Rows are points. The window is the flat piece filled in between its corners: a triangle in 3 columns, a solid with four corners in 4, and so on. A path goes straight from each point to the next, and from the last back to the first. After which points does the path pass through the window?

Window (3 x 3):
[[-34  17 -11]
 [ 12 -14  47]
 [-14   4 -15]]
Path:
(1): [-57   0   4]
(2): [-19  23 -16]
(3): [-10  28 -50]
(4): [-61  -3  -9]
(5): [-49   4 -27]
(6): [-10  27 -20]
(7): [23 -3 62]
(8): [  2 -21  54]
(9): [-53   0 -20]
(10): [ -4  33 -24]
(11): [  2  29 -25]
(12): [-23  -7  -7]
Through the window after points: 1, 11

Window (4 x 4):
[[-16  26 -18  23]
 [ 33 -23 -21   7]
 [-55  38 -55  -6]
 [ 26 -65  14  16]]
Path:
(1): [  0  -5 -44  22]
(2): [ 10 -37 -43  38]
(3): [ 35  -3  33 -13]
(4): [ 30 -26   1 -24]
(5): [  0 -36 -31  63]
(6): [-19   1 -32  35]
(7): [-10  44  -7  -2]
(8): [15 -8  0 -6]
(9): [ 27 -28 -26  38]
(10): [  9 -46 -19  20]
(11): [  9 -41  33 -36]
(12): [-13  29 -14  -9]
(13): [-31  -9 -41  11]
(14): [ -6   7 -38  33]
(15): [ -6  31 -12 -15]
(16): [-28  26 -14 -45]
Through the window after points: 4, 6, 12, 16

Window (6 x 6):
[[  5  19 -19  40 -41 -48]
 [ -5  18 -28 -19 -62 -47]
 [-29  12  23   8 -19 -38]
 [  4  48   1  -1  -2 -17]
 [ 35 -24  22 -24  29   4]
 [  5 -48  -3 -31  74  67]]
Path:
(1): [ 13  16  11  32 -15  33]
(2): [  3   9   0   1 -68 -25]
(3): [-12  19 -30 -11 -11 -49]
(4): [  1  19 -24 -55  33 -34]
(5): [ 17 -21  37  16 -20  28]
(6): [  2 -16   8  -1 -13   8]
(7): [-22 -19 -16 -11  42 -34]
(8): [ -5  63 -18 -28  38 -48]
(9): [ 14 -11  17  25 -34  28]
(10): [ 12   6 -14 -25 -28   0]
(11): [ 13   7 -25  -2   7 -48]
(12): [ -2   1   9 -17  35 -45]
Through the window after points: 2, 8

Window (9 x 9):
[[-42  18  -7  23   6  13  -7  14  42]
 [ 19   0  62 -10  37 -29 -54  14  -6]
 [-24  15  26  36   4  29  -5   3 -45]
 [ -7  19   3   1  46 -52 -85 -19  -8]
 [-36 -54 -17 -55   9  27 -44   3 -38]
 [ 21   3 -11  -4 -11  -1 -39  15  37]
 [-28 -29  41 -37  -2 -11  23 -34 -38]
 [ -1 -10  45 -32  18 -12  42  17 -61]
 [ 30 -62   0   3  55 -24 -19   0   6]]
Path:
(1): [-18   9  37  39 -20 -49 -54  13  19]
(2): [-17 -11  19   6  -1 -32 -24   0 -15]
(3): [ -1   4  42 -14  33   8  12 -10 -15]
(4): [ -9  -6   8 -39  48  35  -8 -16  -2]
(5): [-31 -40  -1  -7 -15 -37 -60  19 -51]
(6): [-11 -43  16  11   7 -17 -48  30   5]
(7): [ -5  23  -8 -28  41  21  -7 -10 -24]
(8): [  3   1   3 -14  47  13  13  -9 -12]
Through the window after points: 4

Window (11 x 11):
[[ 24  45  62 102 -19  64  22   7  34  17  -8]
 [  6  22 -27  13  13 -34  16   5 -30  14   2]
 [ 28 -17 -66  22 -59 -42   9 -12 -17  38  48]
 [ 38 -19   0  -5   1 -57 -19   1   1 -29  64]
 [-21  -9  56  51 -16  13   0   3 -27   5 -18]
 [  8  17 -32  -4   4 -49 -57 -22 -17  38  13]
 [ 23 -32  45 -81  46   9 -27   0 -29  -1  -5]
 [  9  38  62  23 -20   2   4  37  17  35   9]
 [ 38 -58  42 -45  49  -8 -34  48  -8  16 -45]
 [  7 -36  28 -17  53   2 -27  28 -25  22  33]
 [-34 -14 -55  -7  -4 -42  -6 -21  13  27  11]]
Path:
(1): [-36  25 -33  -5 -22  13 -33  34  -1  -5 -27]
(2): [ -1 -10 -33 -23 -20  -4 -36  65 -58  16 -13]
(3): [  8 -15  16   2  23 -27   8 -45  35  19  25]
(4): [  1 -16  13   7  19 -64  23 -31 -17  34  10]
(5): [ 37 -17 -24   0 -28   8 -28  28  -7  19  14]
(6): [ 14  -6 -29  -4 -27  -7  -3  21 -15  14  12]
(7): [ 22 -14  19   9  37 -56  -1 -54 -20  37  34]
(8): [ -3 -10   0  12   9 -36 -10 -16   1  29  11]
(9): [ -1   0 -23  -3 -12 -10  -9   8   0   2  16]
(10): [ 21 -10 -17 -20   4  -5 -21  34  -2  14  23]
(11): [ 13   0  12  12  19 -32  -9  -9  -7  21  12]
(12): [ 34 -17  15   8  22 -38   1 -32 -18  51  26]
Through the window after points: 2, 4, 6, 8

Window (14 x 14):
[[ 46  -6 -34  -4 -10 -39  -3  -9  53 -32   3  25  -6   0]
 [-16   6 -76   3  40  -7  31 -39  12 -18 -36 -43  30   6]
 [  8   3  43   0  23   8  18  42  31  23  30 -31  31 -20]
 [-64 -13  30  45  33 -21  13 -16  -2  -8 -24  -7   7  -3]
 [ -6  -1 -40  27 -32  30  15 -72 -39   5  15  18  -9   9]
 [ 33 -45 -15 -13 -31 -26 -29  26 -36  34 -34   2  -2  10]
 [-21  -1 -22 -19  14  -4 -43  24 -12 -39 -42 -31  59 -80]
 [  6  33  -9  61   1  12  -3  15 -11  37 -17  22 -30 -92]
 [-42  10 -63  54  21  16 -25  35  33 -13 -85 -35   2   8]
 [ -1  14   0  49   3 -13  10   5 -26 -13 -23  54  20  37]
 [ 20  -8 -26  14  19 -22 -67  11  49  77 -36  38 -34  -7]
 [-19  47 -11 -65 -19  15   9  47   2  67 -33 -10 -29 -15]
 [ -2 -16 -66 -42  16 -58 -15  10  48  41  43 -27  -8  54]
 [-15 -16   9 -21  42  -6  -2  27 -10   5  -9  40 -38  34]]
Path:
(1): [ 13  26  -4 -18  17 -24 -18  12  -6  16 -16 -28   1  15]
(2): [  4   6 -23  21   7 -10 -13   2  -7 -17 -27 -19  -7  -3]
(3): [-45 -17 -43 -35   8  -1  36  33  43  12 -21  37  72   5]
(4): [-13 -28 -48  18  -6 -10  30  43   5  26 -39  45  12 -14]
(5): [ 31   0  15  -2  -5 -19 -67 -14 -28   9 -19 -32 -15  32]
(6): [ 25  27   3   0  26   1 -51 -13  -1   5 -17  -9 -21  46]
(7): [-30 -36 -47 -14   0 -29  20  14  26  22  -8  11  12  -4]
(8): [-30 -25 -24   3   7   2  21   7  23  28 -11  -8  17  -9]
(9): [ 21  25  -6  14  13  -6 -37  16   1   3 -12  -7  -4 -15]
(10): [ 23  17 -22  46   3 -32 -44  -9   6 -29 -11 -52  -1   5]
(11): [-26 -26 -21   3  23  13  15  14  11  40 -18  58  12 -29]
(12): [-22 -25 -22  -7   8  -3   6  19  21  17 -13  11   2  13]
Through the window after points: 4, 8

Window (14 x 14):
[[ 11  -7  55  40 -64  29  60  41  60   8  30 -24  39  11]
 [-16 -84  39 -13  34   8  -6 -19 -17 -43   5  11 -44 -16]
 [ 17  44  16  24 -14  -6  19 -10 -47 -24  -5  -5   1 -16]
 [ 16  35  28 -17  20 -25  23   2 -31   2 -14  -6  -4  52]
 [ 56 -40  44  32 -25  33  18  12  27   0  47 -23  70   8]
 [ 30  39  12 -41 -13  27  56 -25 -35  10  10 -11  -8   3]
 [-15   6   4 -14   0  -3  39 -40 -20  -3 -30  -9  37   5]
 [-11 -88 -33  10  67   3  -9   2  13  -8  23  30 -39 -37]
 [ 24 -88 -15   7  42 -18  19 -43  31 -58  16  57 -42 -19]
 [ 18  35 -10  -4  -9  -4  40 -31 -40 -15 -17 -72 -18  35]
 [ 33 -36  39   4 -59 -22   6   9  48  20  39 -21  30 -20]
 [ 33  -5  10  17  -3  17  17 -43 -19  22 -41   6 -29   8]
 [ 31 -79   2 -16  63  -4   7   6  23 -45 -32  16 -33 -52]
 [ 16   1 -20 -25 -30   7  21   7 -56 -20 -32   0  -7  33]]
Path:
(1): [ 10  16  26 -18  -2  15   5 -25   2 -20 -35  -4   9  15]
(2): [  0   9  14 -18  23  44 -25 -32  11 -52  -5  22  -8 -13]
(3): [ 41 -73   9  18   6 -35  48   9  -7   1  17  -3 -30  -4]
(4): [ 28 -60  23  -6  13 -11  33  -3  -1  -2  -9  -2 -14 -18]
(5): [ 19  -9   7  -8   2   2   3  -2  15 -18   6  -1   1 -11]
(6): [  5   6  18   4  -5  50  -4 -13  31  -7  15 -16  14 -15]
(7): [ 22 -24  12   7 -14 -28  54  18 -43   5  -5 -16   3  18]
(8): [ 27 -24   2  21   5  -4  32 -17 -26   9   2  -7 -30   2]
Through the window after points: 4, 8

Window (14 x 14):
[[ 35 -41 -45  19   6 -41  -6  -8  22 -20 -57  51  40 -43]
 [-29  -1 -18 -21  36 -25   0  12 -38 -20  35  -8  -1 -46]
 [-48  -1  -9  26  22  -2  -7 -25  24 -38  -7  17   1   6]
 [  9  28 -36  -5 -47   3  -8 -62  20 -26  11  14   6 -36]
 [ 23 -50 -10  20 -29   5 -15  25  -9 -13 -24  19  -8 -50]
 [-19  32  -4   2   0  65 -23 -67  -1  35 -49  -2  48  19]
 [-14 -16 -28   9  13  18 -42   0  13  25   5 -37  -3  19]
 [ -7 -95 -10  -8 -37 -40 -13   0  68 -28  11 -24  78  40]
 [-10 -35  15  -3 -17   4 -67 -13  -6  11   4  19  38  42]
 [-29  22   4  14  -4   2 -29   1  30  -4 -30  14  29 -30]
 [ 48   6 -14  20  15 -10 -23 -19 -39 -47  25 -17   3 -14]
 [ 14   3   8 -38   8   0 -18  15 -25  -5   0  -9 -11  16]
 [ 75   1 -27  43  12 -14  25 -46  -7  17  14  20  35  -4]
 [ 51 -33 -32 -40 -20  42 -11  -1  51 -10  -3  22  54 -19]]
Path:
(1): [ 27 -40   5   7  21 -15 -25 -26  21 -13  16   8  25 -16]
(2): [  0 -26  10 -15  -3  -1 -29 -22   4 -14  10 -16  12  -3]
(3): [-34  27 -78  17   2   8  -5  30   6 -13 -42  45  37 -19]
(4): [ 15   0 -53  -4 -37  -3 -24  44 -36 -13 -47  76  39 -10]
(5): [-18 -28  16  -6  18   5 -17 -31  29 -14  22 -47  -2 -28]
(6): [ 11 -63   7 -27 -19 -22 -12 -60   0 -16 -16  31   2 -43]
(7): [ 15  38 -67  56  18   3 -12  45  24 -14 -28   7  52   1]
(8): [  6 -18 -28  10 -17 -11  -3   0   8 -21   2   2  22   9]
Through the window after points: 6
